Each row of a before or after table is a point. The points were changed in one or more steps. Then noise was added and the rows were shuffled. The steps act on how far a point lies along the listed directions, d1 being the first. Name the steps. A step turns or swaps two directions, mirrors them in a line or flattens them onto one, adds a multiple of one to another, or multiplies one. Angles are multiples of 10 degrees, from the lower direction toward the higher: turns from -170 to 170, lines from 10 to 170 but not 90. Use the fewest steps. Two steps may share a direction if one is a turn and the other turns, adds or multiplies; they go together, in the order done. Otherwise the lowest direction goes first.

Directions:
(1): [ 0.36 -0.31]
(2): [-0.31 -0.36]
Before:
[[ 0.47 -0.54]
 [ 0.06  0.24]
 [-0.35  0.25]
 [-0.60  0.08]
 [ 0.37 -0.43]
 [-0.09  0.19]
 [ 0.18  0.04]
 [ 0.28  0.05]]
After, 8 rows:
[[ 0.21  0.11]
 [ 0.32 -0.09]
 [-0.33  0.25]
 [ 0.27 -0.35]
 [-0.91  0.29]
 [ 0.46 -0.09]
 [ 0.37 -0.47]
 [-0.04  0.14]]
Steps: add -1 times d2 to d1

Directions:
(1): [ 0.01 -0.20 -0.14 -0.74  0.19 -0.20]
(2): [-0.41 -0.45 -0.36  0.07  0.00  0.42]
(3): [ 0.55 -0.18 -0.48  0.08 -0.32 -0.08]
(4): [-0.36  0.31 -0.48  0.14  0.05 -0.45]
Before, 13 rows:
[[-0.39  0.34  0.06  0.09  0.29 -0.32]
 [-0.34  0.20 -0.65 -0.36  0.13 -0.35]
 [-0.11  0.32  0.30 -0.17  0.12  0.04]
 [-0.25  0.10 -0.75 -0.09  0.09 -0.68]
 [ 0.25  0.60  0.66  0.19 -0.03 -0.28]
 [ 0.13  0.14  0.15  0.39 -0.10  0.10]
 [-0.27 -0.08 -0.50 -0.02  0.11  0.21]
 [ 0.17  0.07  0.62  0.03  0.04 -0.06]
 [-0.23  0.10 -0.32  0.00  0.07 -0.16]
 [ 0.17  0.05  0.12  0.27  0.03 -0.07]
 [ 0.10  0.35  0.45  0.32  0.06 -0.21]
 [-0.36 -0.24 -0.35  0.41 -0.11  0.17]
 [ 0.23  0.31  0.60  0.07 -0.03 -0.18]]
After:
[[-0.98 -0.12 -0.48 -0.37  0.32  0.24]
 [-0.26  0.21  0.49 -0.02  0.33 -0.04]
 [ 0.49  0.50  0.38  0.36 -0.11 -0.27]
 [ 0.70  0.79  0.88  0.14 -0.09 -0.49]
 [-0.46 -0.13 -0.41 -0.06  0.22  0.33]
 [ 0.52  0.57  0.76  0.26 -0.01 -0.41]
 [ 0.57  0.43  0.62  0.07 -0.16 -0.27]
 [ 0.54  0.05  0.53  0.04 -0.08 -0.12]
 [ 0.34  0.29  0.25  0.26  0.00 -0.28]
 [-0.99 -0.12 -0.47 -0.14  0.43 -0.25]
 [ 0.11  0.15  0.37 -0.19  0.03  0.20]
 [-0.29  0.08 -0.01  0.33 -0.04 -0.08]
 [-0.45  0.07 -0.10 -0.03  0.19  0.01]]
Steps: add 1.5 times d1 to d2; turn d3 and d4 by 50 degrees

Directions:
(1): [ 0.09 -0.25 -0.04 -0.51  0.21  0.13 -0.10  0.68 -0.12 -0.59 -0.03  0.38]
(2): [-0.06 -0.28 -0.36  0.48  0.62 -0.36 -0.14 -0.19  0.05 -0.52 -0.02 -0.29]
(3): [-0.12  0.07 -0.34 -0.30 -0.30 -0.11 -0.43 -0.34  0.78 -0.19  0.02  0.29]
(4): [-1.04  0.18  0.16  0.01 -0.03  0.32  0.11 -0.05 -0.08 -0.31  0.03 -0.10]
(5): [-0.18 -0.18 -0.53 -0.29 -0.06 -0.14  0.06 -0.35 -0.55  0.18 -0.62  0.25]
(6): [-0.22  0.36 -0.46  0.27 -0.01 -0.20 -0.51  0.43 -0.30  0.33  0.43  0.21]
Before (13 x 12):
[[ 0.14 -0.28  0.31  0.39  0.18 -0.18  0.07 -0.33  0.67 -0.14  0.17 -0.40]
 [-0.59  0.03  0.13  0.50  0.45 -0.07 -0.10  0.50 -0.18 -0.46  0.46 -0.09]
 [-0.33  0.03  0.41 -0.05  0.21  0.29  0.10  0.70 -0.26 -0.39  0.38  0.03]
 [ 0.53  0.02  0.08 -0.28  0.02  0.18  0.05  0.23  0.48 -0.23  0.27  0.15]
 [-0.24  0.13  0.17  0.48 -0.08  0.07 -0.09 -0.53  0.28 -0.05  0.05 -0.35]
 [-0.61  0.16 -0.74  0.08  0.09 -0.25 -0.45 -0.50 -0.19 -0.18 -0.04  0.50]
 [-0.33 -0.01  0.36 -0.32  0.14  0.49  0.57  0.08 -0.56  0.32 -0.32  0.21]
 [ 0.79 -0.08 -0.31 -0.25 -0.37 -0.21 -0.14 -0.16  0.50  0.24 -0.01  0.17]
 [ 0.88 -0.53 -0.13 -0.05  0.46 -0.51 -0.02 -0.17  0.10 -0.61 -0.25 -0.10]
 [ 0.12 -0.11 -0.74 -0.39 -0.11 -0.15 -0.51  0.23  0.01 -0.46 -0.13  0.43]
 [-0.38 -0.06  0.28  0.48 -0.09  0.25  0.46 -0.35 -0.65  0.29 -0.21 -0.49]
 [-0.22 -0.10 -0.43  0.53  0.18 -0.52 -0.19 -0.15 -1.04  0.69 -0.06 -0.07]
 [-0.17 -0.09  0.15 -0.15 -0.41  0.08  0.21 -0.59  0.37  0.04 -0.35 -0.05]]
After, 13 rows:
[[-0.96 -0.02 -0.34 -0.13 -0.15  0.29 -0.28  0.26 -0.34 -0.40 -0.01  0.24]
 [-0.47 -0.05  0.43 -0.10  0.24  0.18 -0.28  1.01 -0.24 -0.47  0.65  0.13]
 [-0.11 -0.12 -0.41  0.15 -0.12 -0.38 -0.10 -0.29 -0.35  0.64 -0.17  0.12]
 [ 0.16 -0.26 -0.50 -0.34 -0.13 -0.24 -0.18  0.04 -0.15 -0.01 -0.33  0.34]
 [ 0.85 -0.25 -0.12  0.14  0.10 -0.15  0.25  0.28 -0.45  0.32 -0.08 -0.12]
 [ 0.45 -0.27  0.34 -0.04  0.12 -0.13  0.49 -0.18 -0.64  0.05 -0.40 -0.19]
 [-0.56  0.29  0.27  0.30 -0.21 -0.01 -0.06 -0.30  0.58  0.01  0.32 -0.10]
 [-0.54  0.16  0.30  0.19 -0.21  0.12  0.17 -0.63  0.46  0.04  0.13 -0.29]
 [ 0.54  0.02  0.11 -0.26  0.08  0.01 -0.32  0.24  0.51 -0.53  0.45  0.53]
 [-0.73 -0.05  0.13 -0.37  0.29  0.40  0.19 -0.06  0.12 -0.35 -0.21  0.23]
 [ 0.92 -0.21  0.38 -0.03 -0.06  0.10  0.16  0.08  0.43 -0.29  0.05 -0.27]
 [-0.09  0.18 -0.50  0.01 -0.21 -0.12 -0.52 -0.06 -0.18  0.13 -0.02  0.27]
 [ 0.45  0.02 -0.03  0.17  0.03  0.02  0.38 -0.48 -0.08  0.36 -0.09 -0.25]]
Steps: turn d1 and d5 by -110 degrees; turn d5 and d6 by 70 degrees; multiply d2 by 0; turn d3 and d4 by -70 degrees

Directions:
(1): [ 0.10 -0.05  0.08  0.69 -0.41 -0.04  0.20  0.33 -0.32  0.12 -0.44  0.41
  0.13 -0.86  0.17 -0.13 -0.15  0.04  0.27  0.31  0.11  0.16  0.01 -0.63]
(2): [-0.62 -0.35  0.16  0.06  0.20 -0.25  0.55  0.03  0.42  0.30  0.55 -0.03
  0.64 -0.04  0.39 -0.10  0.18 -0.08  0.40  0.59 -0.04 -0.24 -0.02  0.19]
(3): [-0.31 -0.17 -0.04  0.15 -0.36 -0.42 -0.43 -0.52 -0.07  0.16  0.20 -0.29
 -0.26 -0.35 -0.34  0.24 -0.22  0.05  0.16  0.08  0.50 -0.36  0.90  0.16]
(4): [-0.14  0.39 -0.54  0.08  0.19  0.27  0.08 -0.24 -0.69 -0.31 -0.20  0.45
  0.20  0.13  0.42 -0.50  0.11 -0.27 -0.01  0.10 -0.10 -0.51  0.50  0.41]
(5): [ 0.10  0.02 -0.14  0.07  0.09  0.45 -0.50 -0.22  0.16  0.90 -0.22 -0.22
 -0.19  0.32  0.44 -0.29  0.34  0.34  0.18  0.35 -0.27  0.39  0.39 -0.25]
(6): [ 0.63 -0.16 -0.13 -0.41  0.67 -0.25 -0.73  0.42 -0.01  0.15 -0.01  0.14
  0.36 -0.26 -0.13 -0.17  0.00  0.04  0.46  0.09  0.32 -0.52 -0.17 -0.04]
Before:
[[ 0.24 -0.27  0.07 -0.59  0.42 -0.49 -0.50 -0.09  0.37 -0.05  0.55 -0.26
  -0.09  0.34 -0.49  0.28  0.05  0.06 -0.03  0.03  0.19 -0.62  0.25  0.58]
 [-0.18  0.15  0.36  0.12 -0.55  0.24  0.46  0.01  0.01 -0.03 -0.23 -0.16
  -0.55  0.53  0.00  0.17  0.02  0.26 -0.39 -0.28 -0.40  0.55 -0.12 -0.08]
 [ 0.38  0.55 -0.47 -0.52  0.52  0.72 -0.54 -0.30 -0.40  0.20 -0.37  0.06
  -0.13  0.78  0.47 -0.62  0.31  0.09 -0.13 -0.02 -0.20 -0.09  0.42  0.36]
 [ 0.23 -0.10  0.38  0.09 -0.08  0.24  0.34  0.33  0.31  0.25  0.04  0.09
  -0.07  0.08  0.09  0.03  0.00  0.38  0.00  0.20 -0.15  0.50 -0.57 -0.26]
 [ 0.34  0.00  0.23 -0.24 -0.20  0.02 -0.17  0.15  0.30  0.05  0.03 -0.34
  -0.38  0.06 -0.44  0.28 -0.04  0.20 -0.36 -0.42  0.17  0.27 -0.29 -0.19]
 [-0.37  0.01 -0.16  0.34 -0.23  0.31 -0.31 -0.48 -0.12  0.71 -0.06 -0.21
  -0.48  0.20  0.30 -0.11  0.05  0.18  0.07  0.19  0.03  0.29  0.87 -0.06]
 [ 0.24  0.15 -0.07  0.05  0.30 -0.01 -0.08  0.16 -0.15 -0.11 -0.05  0.45
  -0.11 -0.16  0.24 -0.26  0.27 -0.02  0.01  0.01 -0.14 -0.11  0.24 -0.07]
 [ 0.20  0.11  0.11  0.12  0.04  0.39  0.34  0.09  0.06  0.13 -0.33  0.03
  -0.18 -0.04  0.30 -0.11  0.18  0.23 -0.29 -0.03 -0.60  0.33 -0.59 -0.29]]
After:
[[ 0.00 -0.11  0.40  0.01 -0.33 -0.18  0.26  0.00  0.16 -0.31  0.29 -0.07
  -0.31 -0.01 -0.48  0.50 -0.29  0.21 -0.24 -0.24  0.24  0.18 -0.23  0.16]
 [ 0.22 -0.03 -0.03  0.08  0.30 -0.29 -0.13  0.22 -0.06 -0.16  0.02  0.51
  -0.05 -0.49  0.08 -0.07  0.18 -0.04  0.16  0.03  0.07 -0.19  0.23 -0.13]
 [ 0.37  0.16  0.09 -0.40 -0.04  0.18 -0.34 -0.10  0.17 -0.10 -0.02 -0.35
  -0.45  0.33 -0.37  0.23  0.06  0.15 -0.53 -0.55  0.11  0.21 -0.19  0.10]
 [-0.21  0.04  0.23  0.17 -0.53 -0.27  0.49 -0.27 -0.08 -0.51  0.02 -0.10
  -0.46 -0.43 -0.48  0.41 -0.25  0.03 -0.47 -0.29 -0.07 -0.17 -0.15  0.06]
 [-0.67 -0.01  0.02  0.58 -0.62  0.13 -0.01 -0.67 -0.17  0.51  0.08 -0.25
  -0.61  0.07  0.16  0.11 -0.12  0.09 -0.03  0.12  0.08  0.33  1.04  0.02]
 [-0.80  0.26  0.42  0.35 -1.14  0.12  0.97 -0.50 -0.13 -0.48  0.02 -0.32
  -0.85  0.62 -0.21  0.40 -0.20  0.06 -0.82 -0.57 -0.43  0.57  0.26  0.25]
 [ 0.62 -0.14 -0.32 -0.78  1.09 -0.04 -0.79  0.14  0.20  0.36  0.31  0.09
   0.38  0.64  0.15 -0.38  0.44  0.11  0.38  0.30 -0.16 -0.75  0.13  0.45]
 [-0.13  0.14 -0.45 -0.02  0.10 -0.28 -0.24 -0.33 -0.73 -0.25 -0.01  0.34
   0.25 -0.37  0.09 -0.32 -0.18 -0.25  0.26  0.19  0.63 -0.95  0.96  0.50]]
Steps: turn d1 and d4 by -40 degrees; add 0.5 times d4 to d2; swap d3 and d5; multiply d6 by 2
